Each wall is flat, endless, passes through zero and stands at right angles to its row. A trip goes straight from one point to another. List the walls that it crosses, first one first.
(in the rows, 128 means zero)

Walls:
(1): [130 110 117]
(2): [106  83 124]
(3): [ 69 154 144]
(4): [149 154 157]
(5): [159  80 132]
Trips:
[149  77 211] to [156 109 128] -> none
[110 112  92] to [87 86 97] -> none
[145 101 153] to [141 100 117] -> 4
[116 152  95] to [130 183 145] -> 4
[131 129 157] to [123 165  96] -> 5, 4
[157 125 103] to [140  93 125] -> 2

Walls:
(1): [ 78 104 157 158 129 138]
(2): [122  88 133 107 128 109]
(3): [120 130  97 160 160  77]
(4): [170 145 160 157 135 143]
(5): [123 182  59 134 120 130]
(6): [127 155 109 111 140 132]
(7): [117 153 175 145 147 128]
(8): [138 155  90 131 139 113]
Trips:
[100 161 119 128 107 146] to [ 93  70 102  60 151 112] -> 7, 2, 8, 5, 3
[185 128 120 123 116 156] to [102 195 121 152 134  98] -> 7, 3
[ 73 133 150 180 103 126] to [166 110 151 129 169 130] -> 4, 2, 1
[148 107  65  98 115 146] to [135 135 148 104 126 136] -> 8, 5, 4, 7
[147 149  80  91 168  90] to [153 154 128 181 124 138] -> 2, 4, 7, 6

Walls:
(1): [140  94 136 131 190  34  86 177 132 155 168]
(2): [155 145  75 146 148 136 137 148 139  66 144]
(3): [126 144 101 124  96 147 124 116 158 139 113]
(4): [134 180 140  92 144 121 130 153  89 100 152]
(5): [154 147 130 111  96 171  92 118 121 138 104]
(6): [125 136 147  85  89  74 119 160 150 182 145]
Trips:
[126 114 138 119  91 119 160 150 138 146 134] to [114 116 110 154 192 122 180 115  93 134 130] -> 3, 1, 6, 2, 4
[141 106 129 100 144 117 124 137  89 216 105] to [139 129 154 150 165  76 141 114 131 188 121] -> 5
[ 62 107 101 139 165 143 119 102 184 143 152] to [142 135 104 140 100 155 127 179 112 129 114] -> 2, 1, 5, 4
[155 113 178 161 205 175 122 147 105 101 130] to [140  53  63 122 133 136  99 188 129  87 121] -> 4
[134 164 152  71 176 176 121  95  94 154 148] to [ 94  89  99  89  86 106 111 143 142 123 141] -> 6, 3, 1, 4, 5
[155 146 124 164 149 114 172 151 156 134  91] to [122  76 146 134 135 127 146 125 126 142 118] -> 3, 2
[143  94  97 147 138  99 159 104 126 129 141] to [115 129 158 149 101 146 138 135  99 137 116] -> 2, 1, 5
[142 145 150 133 186 131 138 142 136 135  86] to [160 133 136 157 159  90 137 159 155  87 101] -> none

Walls:
(1): [112 115 130 136 170 137  72 129 122 102 147  86 124 128]
(2): [139 125 105 136 135  74  89 112 124 153 160 159 142 146]
(3): [111  97 122 112 157  81 105 104  80 168 140 119 185 136]
(4): [119 149  87 159 152 107 103 102 106  95  81 202 156 126]
(5): [100 138  91 146  96 112 151 141 150  98 135 126 125 169]
(6): [161 120  99  61 137 107 153 131 147 103 112 128 151 134]
(7): [113 139  98 168 172  76 111 157 101  88 153 114 175 108]
(8): [ 93 113 137 139 140 152 124 107 204 158  75 123 110 104]
(9): [119 143 119  85 121 153 144 127 147 124 123 128 127 112]
Trips:
[146 110 155  85 134 105 104 143  97 138 104 196 147 163] to [178 150 125 137 155 129 171 183 183 155  69 147 120  97] -> 9, 8, 3, 2
[154 131 160  92  77 119 123 140  72 128  93 159 142 165] to [148 108 169 167 110 137 180 178  89 120 138 100 102  93] -> 2, 4, 3, 6, 7

Walls:
(1): [148  83 106  79 109 180  80 146  81 107 105 103  85  89 115  98 145  87
  90 165]
(2): [113 122 113 117 154 198 162  85 167 154  93 150 126 146 130 174 145 123
 168 118]
(3): [150 151 107 105 144  92  83 118 167 104 107 132 188 103 136 105 128 124
 157 140]
(4): [140 100 130 114 110 147 138 120  91  90 147 137 102 119 134 114 149 123
 139 110]
(5): [ 99 126 148 132 114 116 147 123 128 120 134 116  94  79 130 123 175 133
 130 123]
(6): [130  98 125 118 158 126 159 122 146 185  62 140 122 158 124  64  75 103
 123 133]
(7): [188 121 138 124 153 176 141 145 115  97 142 114 111 122 157 153 143 124
  87 126]
Trips:
[144 123  89 118 103 160 116 120 126  96 158 112 100 165 117  90 119 180
 139 109] to [155 158 149 158 100 136  94 205 147 142 106 168 145 127 145 181 137 126
 121 129] -> 1, 4, 3
[121 136 144 153  98 147 143 103 147 134 108 157  94 126 140 152  78  85
 171 111] to [156 158 166 118  73 164 150 176 158 141 147 196 113 117 145 113 164  86
  95 163] -> 5, 7, 1, 6, 2
[149 117 125 149 130 164 108  89 123 126 142  89 121 133 169 140 132 105
 194 145] to [181 156 114 153 137 117 136 109 134  99 124 109 133 186  99 153 146 155
 180  91] -> 1
[148 204  99 119 116 116 128 132 153 110 192 110 156 165  83 100 129 102
 113 146] to [185 150 128 132 136 125 107  85 121  98 153  60 127 166 121 101 127 152
 163 112] -> 7, 4
